Every row gives one point. Two turns around zero, p and q, are shown by what they do to some points. Write where each new point lands after one turn and then the other. Backwards means that the second turn is done in reverse. Each puzzle has new turns, and all numbers are rounded.

Turn p:
[  7  54 -16] -> [ -6  36 -43]
[-19 -27  10] -> [-12 -20  25]
[26 -4 14] -> [26 10 10]
[ 25  30 -38] -> [ 17   8 -51]
[-13 -26   9] -> [ -7 -19  23]
[-26 -26  21] -> [-19 -14  35]
Turn q:
[ 29 -38 -21] -> [ 33 -30 -27]
[ 6 28 33] -> [-11   3  42]
[ -1  -4 -30] -> [ 15  12 -23]
[-34  15  18] -> [-37  16   9]
Where do these land?
p, then q: [ -5 -17  -1] -> [ -7 -16  -4]
p, then q: [ 41  21 -37] -> [ 56  13 -16]
q, then p: [-27  12 -35] -> [-11  15 -42]
p, then q: [ -3 -21  27] -> [-17 -20  22]
p, then q backwards: [-5  4 46] -> [-2 44 14]

Turn p:
[ 12  -1  -3 -38] -> [  8  -6  32 -22]
[ 25 -54  -8 -31] -> [ 26 -52   9 -33]
[  4  21  22 -11] -> [ 0 11 26 17]
[-3 30  5 38] -> [ -2  33 -21  29]
[ -1  11 -21  24] -> [  2  21 -26  -3]
[-62   5 -16 -11] -> [-62   6  -5 -19]
[ 24 -11  23  29] -> [ 26 -12 -14  32]
Turn q:
[-21  -5  21  17] -> [-27   6   5  20]
[ 20 -45 -17 -43] -> [  1 -41 -34 -41]
[-16  36 -15  31] -> [21 33  8 34]
[ 19 -26  21  11] -> [-16 -34  15   3]
[ -2  41 -10 -16] -> [ 22  36   7 -16]
Where do these land?
q, then p: [-43 -18 -12  14] -> [-14  25 -39 -12]
p, then q backwards: [ 8  2 24 -3] -> [ 9  3  2 24]
p, then q: [ 24  39  29 -24] -> [-16   5  57   5]
p, then q: [-24 -39 -18  39] -> [ 24  -9 -56  11]
p, then q: [-17 -39 -16  -6] -> [-10 -14 -40 -14]
q, then p: [  5  31   4 -18] -> [ 6 14 33  6]
p, then q: [ 47  25 -10  -2] -> [ 25  -5  43 -21]

Turn p:
[ 12 -17 -16  23  -8 -13] -> [  3  -2 -28  14 -13 -16]
[ -6 -10 -17   6  45 -13] -> [  0  -2 -18  19  44  -8]
[ -4 -13  36 -15   4 -15] -> [ 30 -14  27   2   4  -6]
[ 12  38  -2 -66  -2 -15] -> [ 13  14  16 -71  22   2]
[  2  -1  -1   4 -17  76] -> [-21  25   6  15 -30  62]
[-21 -10 -10  22 -11  -4] -> [-17 -23 -11  15 -10  -4]
[  5  13   9  26 -12 -16] -> [-10   3   6   7 -17 -30]
Turn q:
[-46 -51  -4 -13 -19  -1] -> [ 11 -58 -29  18 -16  17]
[ 10  60 -12  19 -21 -13] -> [-30  59 -11  -9 -11   9]
[ -2  14  17   8  -9 -15] -> [ -7  11   5  -8 -25  -1]
[27  1 16 30  7 43] -> [-7 14 45 35 16 -5]
[ -4  12 -14   2  26  -2] -> [-15   2  -7 -10  18 -19]
[  4 -48   0 -14  12  -5] -> [ 36 -34  -2   5   6 -12]
[-16  45  10 -21   3 -19] -> [-27  12  -4 -46 -11  10]
[  5 -44  -4 -19 -18  32] -> [ 32 -29   6  27  17  28]
[ 22  10  -9   7  19 -21] -> [  8  22  -3 -13   6 -28]
Where do these land?
q, then p backwards: [-32 -11 -18  13  15  19] -> [-32  -6 -19  23  13 -10]
p, then q: [-35  -1  -8 -23   3  32] -> [-12 -36  21  16  23  13]
p, then q backwards: [-30   1   6 -44   4 -18] -> [ -3 -10  11 -46  26  13]
q, then p: [36  6 38 47 -7 -6] -> [ -9   4  40  -7 -38 -43]
p, then q: [ -1  -2  -9 -32  20 -27] -> [ 21  -7   4 -25  26 -20]
p, then q: [42 -8  6 -1  7 -5] -> [  2  42   1 -12   5  -3]
p, then q: [ 32  36  12  20 -10 -13] -> [-11  22 -13 -33 -34   9]
q, then p: [-13 -22 -28  21 -32  18] -> [-31   9 -28  35 -12  -1]

Turn p:
[-21  24   4 -58 -28  34  18  35] -> [-27  76  13 -21   0  23   9  13]
[  1   2   9  -6  41  28 -37  -7] -> [  0  -3 -29  11  40  22 -29 -11]
[ -4 -42  22  32   3 -18   9 -16] -> [ -1 -54  22   6 -17  13  -1 -11]
[-26 -20 -31  -5 -37  18   4 -15] -> [-45  -1 -19 -15 -32  -2   9  16]
[  5   3 -11  11   8 -30  -3  33] -> [ 32  -1  14   2  -4 -14 -12  28]
[ -6   0  15  13   0 -36  53 -59] -> [-22 -41  37   8   6 -33  50 -28]
[ 48   6   4  18  12  22 -22  26] -> [ 52   9 -31   6  -1  21  -8 -10]
[ 38  14   7 -31   5 -20 -32  20] -> [ 39  25  -1 -29  16 -14 -29 -15]
[-27 -19   6  39 -28 -42  41 -25] -> [-21 -44  43  17 -40 -25  28   2]
[ 21   3 -22  -9  43  21 -22  16] -> [ 25   4 -36  -6  37  14 -12  18]
[-29  28  -2  -5 -20  22 -10  -7] -> [-33  31 -11  21  -6  -6  -5  -2]
Turn q:
[ 38  21 -25 -22  13 -46  19  39] -> [ 41  29   9   0 -20 -32  12  55]
[-21 -37  22  24 -17  29   4  37] -> [-16 -40   6 -11  29  45   1  20]
[-24  27 -43  -3 -37  18  22  -9] -> [-26  19  -8 -37 -50  20  -2  -4]
[-18 -32   6   8  23  -7  34 -18] -> [-30  -2  10   8  19  -6  45  -5]
[  7   5 -23 -32  -8   1 -42  12] -> [ 20  15 -26 -26   8 -14 -36   5]
[ 24  18  34 -44  18  12 -28 -11] -> [ 34  32  14  15  29  -7 -33 -28]
[ -8  21  32 -26  35 -53  -5 -12] -> [ -5  23  33  35  13 -56 -14   3]
[-17  16 -28  19  -7  21  10  -7] -> [-23   5 -21  -4 -29  21   4  -3]
[ 10  29   3   3  -8  -7  16 -16] -> [  6   9  16  10 -31  -3   2 -11]
[ 19 -29  -8  38  30  15 -50   6] -> [ 17 -33 -58  26  30   2  -2  -1]
[-11 -39  29  35 -41  17  20 -21] -> [-18 -56  23 -16   2  28  24 -30]
Where do these land?
p, then q: [-20  22 -20 -11  21  25  14  20] -> [ -9  19  -8  25 -10  23  -3  36]
p, then q: [-30  23  40   4 -27  -4   9  29] -> [ -4 -26  27  29 -22  22 -35 -16]
q, then p backwards: [-25   2 -18  10  63 -13  15 -11] -> [-32  49 -25   7  -5  27  16 -20]
q, then p backwards: [ 72   8   0  24 -18  24  10 -24] -> [ 64  -8  28  43 -11   9  14  12]
q, then p: [-35   2 -15 -18 -19 -18  12 -27] -> [-37  14  32  -6   3 -23 -12  -5]
p, then q: [-17  37  39 -11 -18   5  10  16] -> [ -9  -5  21  39 -28  12 -24 -21]
q, then p: [ 61  15 -18  17  16 -11   9   1] -> [ 44   0 -11  -8 -33 -13  40  -6]
p, then q: [ -2 -71   2   1  33  -9 -15 -16] -> [ -1  -3 -22 -32  71   6   8 -10]
p, then q: [ -1 -22  -4  29 -26  -6 -42  -6] -> [  5 -34 -23 -39  -4 -14 -16 -11]
q, then p backwards: [-34 -44 -14 -31  -6 -11  22   6] -> [-11  -8 -24 -55   6  -8  28 -17]
q, then p: [ 30  28   7 -14 -18  19 -45  11] -> [ 25   3 -49 -16  -2  -9 -26 -26]
